Each row of a before or after table is a point. One or more steps were done to the points. Then noise was added and the rows were shuffled. The steps act on how far a point lies along the listed directions, d1 being the first. Write out the steps. A step turns or swaps two directions, mirrors them in a line or flattens them onto one, adds a multiple of one to another, or multiplies one. Angles are multiples of 10 degrees, from the lower direction toward the higher: turns from -170 to 170, lines from 10 to 170 but not 90. Use the fewest steps. Two steps may share a direction if one is a turn and the other turns, adds or multiplies; they go together, in the order done. Otherwise the lowest direction goes first.
(in the rows, 128 means zero)

Directions:
(1): [176 160]
(2): [ 96 176]
Before (12 x 2)
[[ 73 101]
 [168  86]
 [147 120]
 [120 124]
 [175  88]
 [125  88]
 [110 127]
 [154 111]
 [156  82]
 [149 109]
 [ 95 171]
 [ 60 243]]
After (12 x 2)
[[153 126]
 [ 85 139]
 [ 32 156]
 [178 112]
 [146 122]
 [ 85 138]
 [178 116]
 [156 119]
 [172 116]
 [126 128]
 [112 135]
 [138 126]]
Steps: flatten d1 and d2 onto the line at 130 degrees

Directions:
(1): [145 168  93  75 116 140 211 110]
(2): [128  71 149  65 174 164 115  81]
(3): [ 89  87 142 168 131  76 184  78]
(4): [ 86  89 117  88  38 125 114 138]
(5): [165 104  48 116 142  69  97 114]
(6): [158 172 185  99 101  77 100  81]
Before (14 x 8)
[[167 101 116  74 219 124 117  63]
 [177 196 123  96 156  84 114  81]
 [ 94  99 212 119 109 176  90 127]
 [150 182 104 120 110  61 134  76]
 [136 112 145 153 183  86 105  89]
 [131 114 157 108  76 157  96 170]
 [122 136 173 169  95 184  74 169]
 [164 133 102 158 166  70 148  99]
 [109 157 205 132  97 153 163 130]
 [161 166 101 127  85  66 158  72]
 [144 150 105 139 104  62 124  74]
 [ 67 104 139 178 104 213 131 203]
 [125  71 143 122 169 113 159  96]
 [105 106 183 162 139 207 132 156]]
After (14 x 8)
[[186 187 100 112  85 109  73 127]
 [ 41  89 129 172  84 182 195 167]
 [ 81 106 169 188  85 130 178 104]
 [167 180  94 108 102  92 100 102]
 [181 184 147 135 190  78  64  93]
 [203 176  91 135 188 104 133 123]
 [169 120 116  71 170 157 156 124]
 [168 161 115 109 197 105 167  83]
 [183 111 125  90 248 129  95  72]
 [ 75  94 195 103  90 151 173  89]
 [170 194 110 115 117  89  73 116]
 [ 85  70 166 130  55 112 135 132]
 [115 163 205 124  97 164 143 144]
 [ 96 105 176 160 138 191 190 128]]
Steps: turn d1 and d3 by -120 degrees; multiply d4 by 1.6

Directions:
(1): [185  95 129 183 151  87 125 139 156 202 158 186]
(2): [ 90 152 168  77 170 156 171 142 129 131 206 185]
(3): [121 169 156  89 178 113  91  90 200 145  60 149]
Before (11 x 12)
[[126 123 132 123 136 133 113 120 132 124 113 130]
 [127 153 125 104 145 128 109 110 150 129  87 118]
 [114 133 166 109 166 140 156 131 145 160 189 178]
 [123 109 130 120 131 131 139 136 125 132 160 150]
 [131 130 127 123 130 140 120 122 135 129 103 130]
 [136 110 124 142 109 132 129 131 126 122 136 114]
 [144 111 123 136 135 128 132 135 123 134 162 144]
 [113 137 125 118 128 125 124 127 117 108 122 117]
 [132 128 123 127 122 130 130 137 124 135 137 132]
 [134 129 132 117 138 127 123 122 141 134 133 139]
 [116 138 124 123 119 136 128 128 114 118 122 115]]
After (11 x 12)
[[126 131 134 109 134 135 130 125 131 125 142 137]
 [126 150 118 107 133 130 108 111 141 120  81 102]
 [132 128 124 126 124 131 130 136 124 136 139 134]
 [137 114 127 129 137 133 139 138 119 131 174 147]
 [132 127 123 125 124 140 118 121 131 126  98 122]
 [ 78 149 189  69 182 169 194 145 128 143 248 203]
 [125 138 126 127 126 128 122 125 126 129 117 124]
 [114 114 140 108 140 137 150 138 124 133 179 164]
 [145 108 121 151 110 124 121 127 134 129 125 113]
 [120 137 127 123 135 119 120 124 128 119 118 125]
 [126 121 130 124 131 134 111 121 129 119 111 125]]
Steps: flatten d1 and d3 onto the line at 130 degrees; multiply d2 by 2
